Rows are points. To make a cloud, some directions were put in groups of two or more. Within a group, all points are equally far from the middle, so they leave a hole (a ring in 2 directions, a hollow ball in 3). The other directions are filled evenly. Then the cloud was stretched, turned, moved and blurred a little. How many holes are there, and how many directions does each take, smallest first?

Cloud:
[[ -3 -48  56]
 [ 19  32  -2]
 [ 32  12 -10]
 [-17  18  33]
 [  9  -2 -19]
 [ 43  46 -19]
 [-10 -59 -28]
 [  7 -37   1]
 [ 48  18 -46]
 [-20 -38 -28]
 [-35 -12  -1]
 [  9 -11  -5]
 [-40  11 -20]
 [-26  29  48]
 [ -6  40 -58]
 [ 29  31   4]
 [-32  38  56]
 [-22  22 -43]
 [ 45  19  44]
 [ 42  21 -45]
 [ -1 -22 -27]
 [ 20 -13  29]]
Holes: 0

Cloud:
[[ 17 -29 -54]
 [ 31 -10 -57]
 [ 46  17   3]
 [  6  21 -52]
 [ 12  38   4]
 [ 15 -43   9]
 [  5 -12 -60]
 [-26  21  -3]
 [-32 -14  -1]
 [ 10 -50 -18]
 [ -6  23 -48]
 [  1 -22 -56]
 [ -9  18  22]
 [ 51 -26  -7]
 [ 49  20 -17]
 [  3  33  12]
 [  0  36   5]
 [-30   1 -34]
 [-11 -33 -42]]
Holes: 1 (3)

Cloud:
[[  2  22 -45 -26]
 [ 32   8  29  -8]
 [ 35 -45 -39  25]
 [  6  32 -25 -28]
 [ 21 -27 -57  22]
 [ 16  32   2   5]
 [ 16  27  -6 -44]
 [-10  21  22  -5]
 [ 49   0  -1  25]
 [ 21  25 -12 -45]
 [ 55 -17 -15  24]
 [-22  -7 -41  31]
 [ 28  17 -46   2]
 [ 22  33  -2 -13]
 [-43 -21 -20  14]
 [ 20  -1  -8  50]
 [  0  -4 -39  43]
 [ 31 -29 -44 -46]
 [ 57 -11 -30   7]
 [-25 -34 -38 -44]
 [ 60  -3 -11   0]
 [  9   9  31  12]
 [ 37 -40  19 -36]
 [ 60 -29 -15 -12]
 [ 26 -28  37 -19]
 [ 49 -13 -45 -19]
 [-16  19 -20  26]
 [-20 -22  33  10]
 [ 27 -47  20  22]]
Holes: 1 (4)

Cloud, 31 rows:
[[-60   3  10  36]
 [-31 -42  -1  34]
 [ 14  37   5 -15]
 [ 28 -16  12 -21]
 [ 15 -31   2 -24]
 [-34  42  26  -4]
 [ 11 -28 -19  39]
 [-18 -30   7 -31]
 [-31 -14  18 -33]
 [-45  31   2  40]
 [ -7  20 -46  10]
 [-19  32  -9  46]
 [-43  21 -34  29]
 [-45 -25  20  36]
 [-25 -45 -17   9]
 [ 17  12 -35  -9]
 [ 14  25  19  32]
 [  0  45  19   7]
 [ 13 -10 -28  40]
 [ 28  11 -13 -19]
 [-34  -9  47   0]
 [-56  -7 -28   3]
 [-48 -24 -21  -3]
 [ 18 -19 -35  20]
 [-42  38  29  11]
 [-30 -23   3 -31]
 [ 13  -6  -8  50]
 [  8 -40 -17 -11]
 [-38 -10  46  11]
 [ 13 -20 -17  44]
 [-33 -11  18 -33]]
Holes: 2 (2, 2)

Cloud:
[[ 29   3 -21  34]
 [-49 -27 -45   0]
 [ 15 -30  -8 -40]
 [-47 -42 -32 -20]
 [ 19  21 -34  25]
 [ -3  36  24  37]
 [  5  22  45   5]
 [ -6  37  25  36]
 [ 17 -37 -26 -27]
 [ 19 -34 -28 -26]
 [-34 -39   7  50]
 [-55  22  37   1]
 [ -3 -33  46   5]
 [-28  38  31  30]
 [-51   6 -21 -30]
 [-13  32  41 -11]
 [ -8 -38  38  27]
 [-49 -39  40  10]
 [ 24 -11   2  42]
 [ 11  -3  29 -35]
 [-17  25 -17 -35]
 [-11  26  12 -39]
 [ -3 -42  26 -35]
 [-49 -16 -47   5]
 [-60 -19  32  31]
 [ 13  13  38  24]
 [-45   2 -48   9]]
Holes: 2 (2, 2)

Cloud, 56 rows:
[[-17 -20  17 -32   4  48]
 [ 35  27  21 -33  16  51]
 [-19 -33  13  15   8   3]
 [-41   4  29 -11   9   5]
 [-12  30 -28  19   6 -24]
 [ -1  27 -33  23  18  22]
 [ 39   5  25 -18  23  24]
 [ 15 -16  34   0   0   1]
 [-14  18 -36  21   6  50]
 [ 18  35  18 -37   7  48]
 [  2 -17   5   2 -48   9]
 [-28 -10 -28 -28  29 -22]
 [ 12 -32 -26  26   1   6]
 [-13   2  16 -17  42  54]
 [  8  37  13 -45  11  21]
 [-40  29  16   6 -22   3]
 [ 43  -3  25 -21  21  43]
 [ 13 -26 -18 -37   4 -26]
 [ 33 -30 -50 -16  14  23]
 [-35 -16 -32 -44 -13 -19]
 [ 18  -9  30  -7   9 -19]
 [ -7  34  25 -25   5  43]
 [-26 -33 -25  22 -22  -9]
 [ 31  19  22 -10  29  15]
 [-27  19  11 -24  -8  47]
 [ -7 -20  26  -6 -45  -4]
 [ 13  17  40 -23 -17  -5]
 [ 17   5  26 -28 -31  11]
 [ 13 -22   0  29 -10   7]
 [-20 -25 -11 -50 -12   1]
 [-16 -30 -42  -7 -25  28]
 [-30 -13 -41  17  16   7]
 [ -7 -27 -48 -35  10  21]
 [ 26  31 -24 -42  -1  33]
 [-25 -21 -30 -34  19 -25]
 [ 16  34  -4 -38 -15  37]
 [ 17 -23 -32 -35  -9 -13]
 [-41  10   4  19  13  -9]
 [-24  -4 -36 -35  27  -7]
 [-27  28  21   9  16 -13]
 [-12  11 -60 -14  17  34]
 [  1  36 -20 -41   4 -25]
 [ 32  13  22 -36  -6  32]
 [ 33   5 -38 -21 -22  24]
 [ 35   1 -30  -1  19  -9]
 [ 11 -29 -16 -40   8 -15]
 [ 21   4 -29 -25 -34  -4]
 [-45  26   0 -10 -36   3]
 [ 13 -31 -23 -43  -8  50]
 [ 14 -21  -1 -37 -30  25]
 [-11  33 -41 -20 -17   8]
 [ 16  34 -33 -38   1  35]
 [ -6 -35 -44  11 -15 -11]
 [-13 -28  23 -25  -4  35]
 [-16  18 -22 -40  -4  52]
 [-13 -11 -35   4  49  27]]
Holes: 2 (2, 3)

Cloud (47 x 6):
[[-52 -27 -14  -4  -3 -26]
 [ 26  22  -6   3 -16  41]
 [-15 -13 -15 -25  48  26]
 [-11 -25 -10  -9  52   7]
 [-12 -30   7 -12 -11  23]
 [  7   1 -24  14  15 -27]
 [-49 -19  -8 -10  22 -29]
 [ 32  -3   2  30   9  -1]
 [ -8  19 -23   7 -42  20]
 [ 25 -28 -20 -17 -31 -28]
 [ -5  33 -20  19 -29  -3]
 [ -1   7 -27 -25 -22   7]
 [ -8  17  -8  20 -25 -37]
 [  0   2 -18  31  -3 -25]
 [ -5 -12 -14   2   7  47]
 [ 21 -24 -47  -6 -21 -20]
 [-15  -1 -12  31   2  50]
 [ 27 -50   0 -26  23 -10]
 [  8  37  -6  -7  17  21]
 [-14 -33   3   0 -17  20]
 [ 42 -29  16   8  24  12]
 [-35 -27   1   1 -25   4]
 [ 10   0  -9  -5 -26 -32]
 [-32  35  43 -29  15   5]
 [-10   5 -11  32  -5 -32]
 [-16  13  16  27   3  44]
 [  1   3  30  30 -24 -25]
 [ -2   8   3  27 -26  60]
 [-15 -35  -2 -19   9 -36]
 [ -4 -22  -9  13  38  22]
 [  3  24 -26  21  -7 -15]
 [ -9   2 -50 -25 -18  -2]
 [  0  12   9 -33  -7  22]
 [ 16  20  19  35 -31 -16]
 [ 37  -6 -20  48 -37  12]
 [ 11 -36  34 -10 -10  -4]
 [ 24 -11   2 -50 -28 -33]
 [  9  -6  47  21   6   3]
 [-45 -13   8   7  -2 -18]
 [ 18  -6 -14  25  49  -5]
 [-54  20   5  20 -21  16]
 [ 16 -14   8  21  47  15]
 [ 22  17 -15   7 -29  11]
 [ 20 -50  -4 -18 -16 -23]
 [-18 -24  10 -23  37 -32]
 [ 11  41  14  -2   5  29]
 [-38  14  -5 -53  39  -6]]
Holes: 1 (2)
